Each point is reached from the start by the listed moves, each made once or not at all, plus a little noise. Is the number of moves made odd or even? Then give how often each move was made.

Moves:
(1): |   4 | -22 | -65 |
(2): | 49 | 49 | 15 |
Start: |  29 | -15 |  -6 |
Points:
|  27 | -17 |  -6 | => even (0, 0)
|  84 |   1 | -52 | => even (1, 1)
|  36 | -25 | -84 | => odd (1, 0)

Moves:
(1): | -17 | -25 |  -9 |  33 | -20 |
(2): |  56 | -75 | -42 |  18 | -23 |
(3): |  15 | -13 | -20 |  -5 | -49 |
(4): |  34 | -43 |  18 |  19 | -27 |
Start: |  22 |  11 |  -2 |   2 | -16 |
Points:
|  22 |  11 |  -3 |   2 | -16 | => even (0, 0, 0, 0)
|  37 |  -1 | -22 |  -3 | -65 | => odd (0, 0, 1, 0)
|  113 | -107 |  -25 |   39 |  -66 | => even (0, 1, 0, 1)
|  38 | -58 |   7 |  53 | -63 | => even (1, 0, 0, 1)
|  77 | -63 | -44 |  20 | -38 | => odd (0, 1, 0, 0)

Moves:
(1): | -58 |  36 | -21 | -36 |  22 | -17 |
(2): | -2 | -9 | -2 |  9 |  9 | 27 |
(3): | -14 |   5 | -67 | -19 |  16 |  -7 |
(4): | 18 | 23 | -2 | 16 | -4 |  9 |
(5): |  -8 |   7 | -15 | -13 | -27 |  20 |
(6): |  -6 |   9 | -18 | -23 |  40 |   8 |
Start: |  11 |  10 | -16 |  -1 | -16 |   9 |
Points:
|  -66 |   59 | -121 |  -82 |   62 |   -6 | => odd (1, 0, 1, 0, 0, 1)
|   -1 |   43 | -122 |  -30 |   19 |   65 | => odd (0, 1, 1, 1, 1, 1)
|  14 |  41 | -54 | -12 |   2 |  72 | => even (0, 1, 0, 1, 1, 1)
|  -72 |   51 | -121 |  -61 |    3 |   33 | => even (1, 1, 1, 0, 1, 0)

Moves:
(1): |  -8 | -34 |   7 |  34 | -13 |  12 | -11 | -23 |  -9 | -26 | -11 |
(2): |  -7 |  -7 |  20 | -15 |  29 |  18 |  10 |  25 |  -4 | -19 |   4 |
(3): | -34 |   3 |  47 |  13 |  -2 |  14 |  12 |  15 | -37 |  58 | -38 |
(4): | -16 | -29 | -19 |  22 |   0 | -16 |  43 |  47 |   9 |   3 |  11 |
(5): |   1 | -30 |  -9 | -33 |  10 | -21 |   3 | -29 |  40 |   3 | -27 |
(6): | -18 | -28 |  52 | -42 | -17 |   1 | -36 |  24 |   0 |  28 |  26 |
(7): |   0 |  20 |  -7 | -54 |  56 |   2 |  -3 | -59 | -31 |   9 |  47 |
(8): |  -2 | -22 | -24 | -19 |  -4 |  16 | -12 |  34 | -50 | -20 | -28 |
(9): |  43 | -15 | -14 |   4 |  25 |  18 |  25 |   9 |  25 |  -7 |   4 |
Start: | -13 | -22 |  15 |  26 | -19 | -21 |  -9 |  25 |  11 | -36 | -23 |
Points:
|  -54 | -136 |   37 |  -58 |    2 |  -22 |    1 |  126 |    6 |  -37 |  -36 | => odd (0, 1, 0, 1, 1, 1, 0, 1, 0)
|  -97 | -119 |   91 |  -40 |   29 |   23 |   -6 |   88 | -107 |    1 |  -14 | => odd (1, 1, 1, 1, 0, 1, 1, 1, 0)
| -52 | -52 |  65 |  75 | -31 |   8 |  -5 |  17 | -35 |   0 | -73 | => even (1, 0, 1, 0, 0, 0, 0, 0, 0)
|  -56 | -100 |   45 |  -34 |   -8 |   -2 |   -5 |  158 |  -28 |  -42 |  -14 | => even (0, 1, 0, 1, 0, 1, 0, 1, 0)
|  -31 | -118 |   89 |  -65 |   24 |   19 |  -10 |  102 |  -16 |    5 |  -86 | => even (0, 1, 1, 0, 1, 1, 0, 1, 1)

Moves:
(1): | -40 | -16 | -38 |  30 |  31 |  35 | -31 | -18 |  23 |  -6 |  36 | -12 |
(2): |   2 |  19 |  12 | -51 | -18 |   4 |  50 |   2 |  -1 |  -3 | -18 |  15 |
(3): |  35 |   2 | -25 | -34 | -38 |  20 |  -8 |  60 |   8 |  16 | -11 | -26 |
(4): |   1 |   1 |   4 |  -7 |  31 |  16 | -11 | -20 |  11 |  28 |   3 |  -7 |
(5): |  41 |  28 |  39 |  17 |  21 | -17 |  28 |  27 |  31 | -15 | -20 | -41 |
(6): |  11 | -13 |  17 | -29 |  13 | -24 |  11 |  10 |  33 |  11 |  51 |   0 |
(7): |  36 |  30 |  24 |  34 |  15 |   2 | -23 |  -4 |   9 | -27 |  52 |  48 |
(8): | -30 |  54 | -38 |  -1 | -18 |  -5 |  45 |  19 | -25 |  25 | -11 | -28 |
(9): | -22 |  12 |  11 |   4 | -12 |  -1 |  -6 |  -7 | -25 |  -6 |  26 | -12 |
(10): | -21 |  23 |  -8 | -22 |  -5 |  14 | -23 |  16 | -27 | -12 | -14 | -16 |
(11): |  14 |  26 | -24 | -35 |  -7 |  24 | -19 |  -9 |  29 |  -6 |   9 |  -9 |
(12): |  44 |   4 | -14 | -10 |  19 |  -1 |  -4 |   1 | -31 |  17 |   9 | -11 |
Start: |  -4 | -12 |  -2 |  10 |  21 |  14 | -44 |  19 | -23 | -31 |   6 |   4 |
Points:
| -42 |  78 | -57 | -48 | -21 |  58 | -42 |  86 | -80 |  19 |  -3 | -86 | => odd (0, 0, 1, 1, 0, 0, 0, 1, 1, 1, 0, 0)
|   38 |   56 |   45 | -106 |  -18 |    9 |   10 |  131 |   -4 |  -43 |   17 |  -77 | => even (0, 1, 1, 0, 1, 1, 0, 0, 1, 1, 0, 0)
|  13 | 104 | -96 | -47 | -10 |  95 | -31 |  71 |  21 | -31 |  63 |  -9 | => even (1, 1, 1, 0, 0, 0, 1, 1, 0, 0, 1, 0)
| 108 | 103 | -32 | -66 |  68 | 110 | -81 |  76 |  32 | -37 |  46 | -55 | => odd (1, 1, 1, 1, 1, 0, 1, 0, 0, 1, 1, 1)
|  29 | 143 |  30 | -20 |  45 |  22 |  23 |  56 | -26 | -35 |  -5 | -23 | => even (0, 1, 0, 1, 1, 0, 1, 1, 0, 1, 0, 0)
| 123 | 107 | -16 |  17 |  23 |  17 | -10 | 123 | -28 | -11 |  23 | -56 | => odd (0, 0, 1, 0, 1, 0, 1, 1, 0, 0, 0, 1)
| -81 |  86 | -85 | -63 | -45 |  80 | -15 |  93 | -70 | -20 |  12 | -76 | => even (1, 1, 1, 0, 0, 0, 0, 1, 1, 1, 0, 0)

Moves:
(1): |   0 |  17 |   1 |  -1 | -11 | -13 | -17 |  -2 | -37 | -27 | -23 | -26 |   4 |  31 | -53 |   0 |  18 |
(2): |  39 |  -2 | -42 |  23 | -13 |  25 |  22 |  17 |  13 |  25 | -23 |  23 |  46 | -31 | -19 | -22 | -62 |
(3): |  -1 | -12 | -14 |  31 |  13 | -10 | -44 | -22 | -37 | -38 |   2 |   6 |  42 |   7 |  46 |  -2 | -12 |
(4): |   1 | -30 |  41 | -19 | -22 |  18 |  -8 |  32 | -34 | -25 | -18 | -28 |  45 |  38 |  16 |  47 | -44 |
(5): |  10 | -62 |  57 |   1 | -15 | -14 | -40 | -37 | -43 |  20 |  41 |  16 |  28 |  18 |  -6 |  -1 | -28 |
(6): |  52 | -36 | -45 | -28 |   7 |  -4 |   6 |  21 |   1 |  34 |  14 |   5 |   3 | -16 |  23 |  13 |  -4 |
(7): |  -5 |  46 |  -7 |  31 |  35 | -56 |  16 |  37 | -10 |  -5 |  53 |   3 | -26 |  -3 |  40 |  11 | -69 |
(8): | -23 |  22 | -21 |  -8 |  15 |  28 |  33 | -20 | -32 |  11 | -16 |  32 | -11 |   1 |  -4 |  16 |  16 |
(9): |  30 |  -8 | -15 |  45 | -14 |  47 |  36 |  20 |  13 |  47 |   8 |  65 | -15 | -45 |  45 | -52 |  56 |
(10): | -28 |   5 | -20 |  45 |  46 | -68 | -10 |  22 |  31 |  41 | -30 | -26 | -52 | -47 |  14 |  33 | -35 |
(11): | -10 |   5 |  48 |  13 |  55 | -15 | -53 |  15 | -36 |  32 | -50 |  17 | -45 |   3 |  -7 | -34 |  27 |
(12): |  -8 | -16 |  23 |  26 |  16 |   5 | -33 | -21 |  -4 |   0 |  -2 | -32 | -19 |  73 |  -1 |  23 |  22 |
(13): |  11 | -11 |  13 |  -4 |  27 |  19 |  25 |   8 |   2 |   4 |  52 | -34 |  56 | -23 | -13 | -55 |  -6 |
(14): | -36 | -33 |  -7 | -21 | -25 |  52 | -57 |  -3 |   7 |   6 |  -3 | -35 | -58 |  16 |  -2 |  -4 |   7 |
Start: |   5 |  41 |  -3 |  -1 | -32 |  41 | -16 | -23 | -46 |  20 |  11 |  35 |  62 |   3 |   5 | -28 |  18 |
Points:
|  -55 |  -45 |   82 |   55 |   -1 |   77 | -135 |    4 | -174 |  125 |  -87 |   51 |  -43 |   13 |   12 |  -22 |   39 | => even (1, 0, 0, 1, 1, 0, 0, 1, 1, 1, 1, 0, 0, 1)
|  -95 |   53 |  -46 |   98 |   69 |  -11 | -104 |  -33 |  -90 |   40 |    6 |  -18 |  -56 |   57 |   96 |   55 |  -54 | => even (0, 0, 1, 0, 0, 0, 1, 1, 0, 1, 0, 1, 0, 1)
|  -36 |  -93 |  115 |    3 |  -32 |   68 | -208 |  -37 | -194 |   16 |  -26 |   11 |   83 |   85 |   51 |  -23 |  -38 | => odd (0, 0, 1, 1, 1, 0, 0, 0, 0, 0, 1, 0, 0, 1)
